Rows are points. A path goes straight from each point to the next, and from the last back to the first. The post is the endless flat space through its rows: a point in 2 columns, a line in 3, a plane in 4, and so on, so that a path can go around it. Count how often the path circles the post. Going back the other way cancels.

Post, 2 rows:
[[-2.9  1.7 -2.1]
 [-0.9  0.8  5.1]]
Path:
[[-2.7 -2.3  2.4]
 [-3.0 -1.5  1.1]
 [-4.3  0.9  3.3]
 [-4.2  2.0  1.3]
 [-5.7 -3.4  4.0]
 [-0.4 -1.3  2.1]
 [ 3.0  1.7  4.1]
 [ 1.2  8.4  5.7]
 [-5.7  3.2  6.2]
 [-5.6 -1.4 -2.6]
 [-6.7 -4.2 -1.2]
 [-7.3  4.0  0.6]
 [-7.7  2.6  1.1]]
Times around: 1

Post (3 x 4):
[[ 2.6 -8.6  0.8 -4.2]
 [ 0.7  6.5 -1.6  2.5]
 [ 1.0  2.9  1.2 -2.4]]
Path, 15 rows:
[[ 2.5  4.5 -0.9  3.5]
 [-1.4 -5.5  3.5  2.3]
 [-0.8 -3.3  4.7 -9.3]
 [-2.4  7.3 -2.1  4.1]
 [-0.4 -2.7  2.9 -1.4]
 [-1.4 -0.3  2.9 -8.4]
 [ 1.3  2.8 -2.6 -4.5]
 [ 6.0  0.6 -1.3 -5.9]
 [ 3.0  4.1 -2.2 -1.7]
 [ 4.4  1.4 -0.9  2.8]
 [ 1.5 -2.9  1.1  0.5]
 [-4.6 -2.6  7.1 -5.3]
 [-0.1 -4.5 -5.8  3.5]
 [ 2.8 -1.9 -3.1 -0.2]
 [ 5.6  4.7  2.9 -6.6]]
Times around: 2

Post:
[[ -2.0  -1.4  -3.1   0.2   2.0   1.1  -3.4   5.2]
 [ -4.8  -3.2  -4.0   2.5   1.7  -1.7   2.8   2.3]
 [  1.6  -1.4  -0.5   1.3   1.2   1.6   2.7   0.9]
 [ -2.7  -1.7   0.0   1.2   6.0  -4.1   3.6   4.3]
 [ -1.8  -2.9  -3.6  -3.4   5.3   1.3   1.9   1.2]
 [  1.3   1.7   8.7   0.8  -6.5   0.4 -10.9 -16.2]
 [ -1.1  -1.5   0.2  -3.6  -2.5  -3.1   1.3   4.2]]
Path (25 x 8):
[[ 2.4 -3.1 -0.9  5.6  6.5 -3.2 -3.6  1.1]
 [ 4.4 -3.5 -0.7  2.8  1.2 -3.2  3.4 -0.2]
 [-2.8  3.9 -3.7  9.6  6.6 -2.9 -2.1  3.2]
 [-1.4  5.3  1.6  6.3  1.9  2.4  0.7 -1.6]
 [-4.9 -0.7  1.3 -1.4 -0.2  4.4 -4.3 -1.5]
 [-0.7 -3.1  1.0 -1.5 -0.2 -0.7  4.7  1.8]
 [-7.1  2.0  0.0  0.2 -2.6  0.5 -4.7 -0.1]
 [-2.7  0.7 -2.9 -4.8  6.2 -1.9  5.2  1.0]
 [-0.9 -2.7 -4.1  0.6  5.1 -4.6  4.4  0.8]
 [-1.6 -3.9 -5.0  4.8  1.1  3.4 -1.9 -1.0]
 [-2.2 -3.7  8.0  5.3  7.6 -4.2  1.1 -6.3]
 [-3.4 -2.0 -1.9 -0.5  6.0  9.3 -0.3 -3.0]
 [-7.6  2.3  3.0  3.9  3.4 -2.4 -5.8 -7.0]
 [ 5.3  2.3 -1.1 -6.7 -3.1 -2.5  5.5 -0.4]
 [-1.1 -4.3 -5.9 -2.3  5.4  3.3 -4.0 -8.9]
 [ 2.5 -1.6  1.9 -2.5  1.9  0.8 -4.5  2.6]
 [-1.3 -2.7  2.0 -3.6  1.5  0.3 -0.9 -4.0]
 [ 2.8  3.8  5.7 -1.2 -3.7  2.5 -4.6  4.3]
 [-1.1  2.7 -3.8  3.4  2.8  2.0  4.5  2.2]
 [-2.1  0.2 -0.6  1.4  3.4 -8.8  0.5  3.7]
 [ 2.5 -1.4  3.2  3.5  4.3 -2.8  3.3 -0.1]
 [ 0.6 -3.1  3.0  3.6 -1.2  0.0 -6.0  1.9]
 [-9.1 -2.7 -3.3  2.0  5.9  5.0 -3.4 -0.2]
 [-3.2  1.3  4.1  1.2 -0.9 -1.4  0.5 -7.6]
 [-4.9 -0.1 -4.0 -6.2  0.5 -6.2  0.7  9.3]]
Times around: 3

Post:
[[  1.3  -4.4  -0.9   3.8   5.1   0.0  -0.8  -6.3   2.9]
 [ -1.4   0.5   0.5  -2.9  -2.0   1.9   3.6   2.4  -1.4]
 [  3.0   1.7  -1.3  -2.8  -0.6  -3.6  -0.4   1.4  -0.9]
 [  2.4  -0.2  -2.0   0.6  -3.1   4.6   2.3   2.6  -5.3]
 [  3.5   3.2   1.2   2.7  -1.5  -7.0  -7.6 -11.7   1.7]
 [ -1.0  -0.4   0.8   0.5  -0.5   4.6   1.4   6.8  -3.1]
 [  5.1  -0.4   0.9   2.2  -3.0  -6.2  -5.0  -7.7   4.3]
 [  0.0  -3.7   1.2  -1.3  -5.3  -1.5  -1.8   0.5  -3.7]]
Path, 30 rows:
[[  5.0   2.9  -2.5   2.7  -3.3  -0.9   0.6  -1.5  -2.6]
 [  4.5   3.0  -7.2   2.0  -3.9  -4.1  -1.1  -8.9  -2.5]
 [ -2.8 -10.4  -4.3  -1.1  -2.4   2.6   1.2  -0.1   2.2]
 [  2.2  -0.2   0.8  -2.8  -9.3  -0.7  -2.7  -2.7  -6.6]
 [ 12.2   0.0   1.4  -3.8  -5.6  -6.6  -1.3   1.4  -0.8]
 [ -0.9  -1.0  -1.7  -2.2   6.1   1.5   5.2   2.2  -7.6]
 [ -1.1   1.9  -2.9  -1.8  -2.4   2.5   6.5   0.6  -1.7]
 [  2.3  -3.3  -0.9  -1.9  -4.2  -5.3   1.3   4.5  -1.0]
 [  1.0  -2.5  -1.5  -8.2  -7.8  -9.3   0.8  -1.7   1.3]
 [  0.2  -0.8   0.0  -5.4  -5.4  -4.5  -1.1  -1.5  -1.7]
 [  0.0  -6.8   4.3  -3.4  -6.8  -4.0  -3.3  -6.4  -3.5]
 [  2.5  -4.4   5.6   1.7   0.4  -2.2  -2.7   0.8   0.2]
 [  2.3  -1.3  -1.8   4.9   2.8  -5.1  -4.0  -8.1  -6.0]
 [  3.0   6.9   2.9   5.6  -0.3  -0.7  -4.8  -0.9  -1.1]
 [ -0.3   2.5   3.3   0.0   3.2  -3.7  -2.3   1.6   1.4]
 [ -4.7  -3.7   2.7  -1.8   3.5  -5.8  -2.3   3.4   0.5]
 [  5.2  -0.3   3.4   4.6  -0.4  -1.4  -3.2   0.3  -4.2]
 [  2.2   3.7   2.5   2.5  -1.6  -1.0  -0.6  -0.4  -4.1]
 [  2.9   2.6  -3.0  -2.8   1.5 -10.8  -0.7  -1.8   8.0]
 [  0.2   0.7  -0.8  -0.3  -1.5   1.2  -0.3   3.2  -1.0]
 [  2.1  -3.9  -2.3  -0.9  -0.1  -4.2  -4.8 -13.0   0.1]
 [  0.7  -6.1   2.5   0.7   4.5   3.6   2.7   1.0  -1.0]
 [  4.1  -2.9  -0.6   0.9   3.0  -1.6   1.4  -1.5   1.4]
 [ 10.2  -3.6  -2.9  -0.7  -4.7  -9.5  -2.3  -0.3   2.7]
 [ -2.3  -4.9  -0.7   2.4   5.9  -1.0   1.7  -5.3   5.0]
 [ -2.1  -2.3  -1.2   4.3  -4.1   5.4  -2.5  -2.1  -0.5]
 [ -2.1  -0.5  -0.1   3.5   7.5   8.4   0.3   9.4   0.3]
 [ -1.8  -6.9   6.5  -0.8  -2.6  -6.0  -3.9  -7.0   5.2]
 [  5.5   0.2   5.7   2.1   2.0  -4.0  -2.1   2.4   2.3]
 [ -1.7  -4.4   3.9   0.6  -7.7  -1.0   1.3  -1.1  -3.8]]
Times around: 4

Post:
[[-3.6 -0.2 -7.7  3.2  2.2  5.2  2.8  1.2  6.0 -2.3  2.3]
 [-2.2  3.0 -0.6  2.5 -3.2 -2.0 -1.7  1.7 -3.9  0.5 -1.7]
 [-1.3  2.1  2.5 -7.6  2.0 -0.3 -1.6  2.0  6.4 -1.8  0.7]
 [-5.7 -3.2 -0.6 -0.8  1.6  1.9  3.4 -3.1  3.6 -1.9  2.1]
 [ 6.5  4.2  5.7 -0.7 -7.2 -0.7 -5.0  4.6 -1.4  3.7 -6.3]
 [-0.4 -1.9  2.9 -2.0  3.0  1.2  3.0  1.7  1.0 -4.8  0.6]
 [-2.1  0.8 -1.1  5.8  0.4  1.9 -0.1  1.0  4.6 -3.2  3.7]
 [ 4.8  2.8  5.8 -6.7  1.3 -3.6 -5.5 -2.9 -2.4  2.5 -2.2]
 [ 2.9 10.0  3.2  1.1 -1.5 -0.6 -2.1 -1.9 -2.8  4.6 -9.2]
 [ 5.0  2.8  0.5  1.3 -5.8 -4.1 -0.6 -0.7 -2.0 -0.4 -4.2]]
Path (21 x 11):
[[  5.3   3.7   1.9   4.9  -1.1   6.0  -0.3   5.8   0.3   1.8   2.7]
 [  1.0  -1.6   1.5 -10.9  -4.0  -5.6  -9.8  -0.9   0.6   0.7   6.2]
 [  1.3   7.1  -0.1  -0.6  -9.6  -1.6   0.5   0.6   2.4   4.7  -3.6]
 [ -5.0  -0.4  -2.6   0.3   5.0   0.1   4.6   2.8  -2.0   1.6   1.5]
 [  3.0   2.4   3.4   4.4   5.1   1.6   1.6   4.5   0.1  -5.4  -3.8]
 [ -1.0   3.6  -2.6  -5.2  -2.1  -4.9  -1.6  -5.3   1.9  -5.5  -4.3]
 [  6.6   1.5   3.2   0.7   2.6  -4.3  -7.8  -3.4   0.3  -2.9   0.2]
 [  0.3  -2.7   1.0  -3.2  -0.4   3.7   1.0  -0.9   2.3  -2.8   0.1]
 [ -1.1   6.0  -5.1  -2.6  -5.8  -0.6   4.2   2.2  -0.3  -0.4  -5.2]
 [ -1.4   0.3  -9.1  -4.2  -8.1  -2.6   1.5   4.6   3.5   4.2  -1.3]
 [  3.4  -3.4   5.7  -2.4   0.6  -7.1  -2.8  -1.5  -6.0  -3.8  -0.5]
 [  3.8   4.3   7.6  -6.7  -2.3  -2.9  -6.4   0.7   3.3  -5.3  -3.5]
 [  3.0   4.1  -0.7  -3.7   1.6   6.6  -3.3   6.4   5.3  -1.4   3.2]
 [  4.8   3.0   0.1   1.9  -0.2   4.7   2.9   2.2   9.9  -1.0  -0.4]
 [  2.2  -1.3  -1.5   4.3  -2.9  -3.4   2.4   1.0  -1.6   1.6  -2.4]
 [  0.7   3.4  -1.3  -5.6   0.5  -5.7  -8.6 -10.0   7.5   5.0  -1.5]
 [ -2.3  -2.0  -1.2   2.1   1.3   0.4   6.0   2.8  -1.2  -3.2  -2.4]
 [ -6.3   3.8  -6.7   2.1  -4.0  -0.7   6.0   4.4   5.3  -1.4  -3.5]
 [  6.0  -5.3  -1.1  -7.2   0.0  -2.8  -1.2  -3.3  -2.6   3.0  -5.6]
 [  2.7   2.4   0.2  -4.5  -5.6   1.0  -2.1   1.0   5.3  -4.3  -4.2]
 [ -1.1   1.8   2.4  -3.2  -4.7   0.6   5.3   0.7  -3.1  -2.9  -6.0]]
Times around: 3

Post:
[[-0.2 -0.8 -0.7 -1.1  1.3 -0.7  1.8  0.2  5.1  6.3  3.9  5.9]
 [ 2.4  0.1  5.9  3.1  2.3  1.5 -2.1  1.4  2.0 -0.6  0.9 -1.7]
 [-0.6 -1.0  2.0  4.5  0.5 -1.2  3.0 -2.3 -2.5  0.3  0.9 -3.4]
 [ 0.0 -3.5  6.8  3.2 -1.9  1.7 -3.7  9.1 -4.3 -3.0 -7.2  5.3]
 [-0.5 -0.7 -2.3 -3.5  0.7 -1.4  3.2 -0.3  2.7  0.0  3.7 -5.0]
 [ 0.9  0.0  0.4  0.0 -3.0 -0.5  4.1 -2.9  3.3 -2.0  4.9 -0.2]
 [ 5.4 -1.7  1.0  4.3 -0.2  0.0 -3.6  5.0  0.4  3.5  0.0  3.3]
 [ 4.2 -5.9  6.0 -4.2 -0.5  6.9 -3.2  2.9 -5.2 -2.8  0.4  1.2]
 [-3.1 -7.0  0.4  8.0  2.0 -5.1 -3.6  4.8  1.4 -1.3 -1.3 -0.1]
 [ 3.0 -1.4  5.0 -0.1 -1.5 -4.9  1.4  1.7 -1.3 -1.5  1.4  0.6]
 [-2.4 -2.7 -2.2 -3.0 -2.5 -3.2 -0.4 -5.0  3.0 -0.7  2.4 -2.3]]
Path, 26 rows:
[[  7.3  -4.1   3.9   2.1  -1.6  -3.1  -4.7   6.8  -1.5  -1.9  -1.0   3.8]
 [  3.9  -4.0   2.2   3.2   6.3   3.1   0.7  -2.1  -1.9   3.6   2.9   1.1]
 [ -3.3  -0.7   2.4   2.3  -0.6   0.2  -2.0  -0.5   0.3  -3.4  -0.2   8.8]
 [  2.0   3.6   7.5  -0.3   0.8  -2.7   0.2   0.0  -1.2   3.0   0.2  -0.4]
 [  1.5  -6.3   5.8   5.3  -1.1   5.1   5.7   3.7  -6.0  -1.2   0.6  -5.9]
 [ -4.3  -9.1  -1.5   9.9  -6.7  -3.4   0.3  -5.1   1.1  -3.1  -1.0  -4.4]
 [ -0.6  -4.7  -5.3   3.4  -3.0  -2.1  -0.8  -6.5   0.3  -1.3  -2.9  -1.6]
 [ -0.3  -4.9   0.4  -2.0   3.8  -5.7   6.6  -1.7  -3.8  -0.5   3.2  -0.4]
 [  6.0   1.6   1.4   5.4   1.8  -4.1  -3.7   4.0   1.6   1.6  -1.3   2.4]
 [  1.5  -0.1   3.0  17.8   3.6  -0.1  -5.4   0.4   0.6  -0.9   2.4  -6.4]
 [ -1.3  -7.1  -3.8  -2.1  -5.0   7.5  -4.2   1.9  -1.7   5.5  -1.0   2.8]
 [ -2.6 -10.7   1.3  -6.9  -6.7  -4.9  -3.0   1.1   2.1  -4.4  -0.7   0.5]
 [  4.7  -3.8   1.0   8.1  -0.8  -6.1  -0.5   3.6   2.1  -4.7  -1.4  -3.6]
 [ 11.9  -1.4   7.8   3.9  -4.5   1.4   2.3   1.1  -2.9  -5.4   3.5   5.3]
 [  5.6   1.0   7.6   5.8  -1.2   4.4   0.9   2.6  -1.7  -7.1   1.7   0.8]
 [ -1.3  -2.4   3.4   3.2  -0.5  -0.3 -10.1   0.3  -1.8  -6.6  -0.7  -2.7]
 [ -2.7  -4.4   2.9   0.1  -4.3  -4.5   0.9   0.3  -0.1   0.6   2.7   0.7]
 [ -2.5  -5.8   3.8   8.3   0.7   1.1   0.4   0.3  -0.7   1.8  -3.6  -5.2]
 [  0.8  -2.0   1.8  -1.3  -5.8  -7.8  -2.2   1.4   1.6  -0.8  -2.1   1.1]
 [  4.9  -2.9   0.0  -0.5  -0.3  -2.9   0.2   0.1   2.6   0.6   2.8   0.0]
 [ -0.1  -5.6  -3.4  -0.5  -0.6  -5.2  -2.9  -1.3   2.4  -5.7   1.1   1.6]
 [ -4.5  -6.0  -3.6   1.1   3.5   2.9  -9.8   6.5   4.5   0.3   0.7   3.2]
 [ -1.0  -4.7   3.6  -4.2   1.1   5.8  -0.9  -2.2  -1.6   1.1   3.3  -2.5]
 [  3.1  -6.1   3.7  -0.7  -2.4   2.8  -0.6   6.2  -1.1   3.0  -3.8   5.7]
 [  8.8   4.4   7.5   3.3   6.7   2.2   5.5   1.3  -0.1   7.4   1.9   3.1]
 [  3.3   0.0   6.6   1.2  -5.1  -6.7  -4.8  -4.1  -2.1 -10.1  -0.6  -5.7]]
Times around: 4
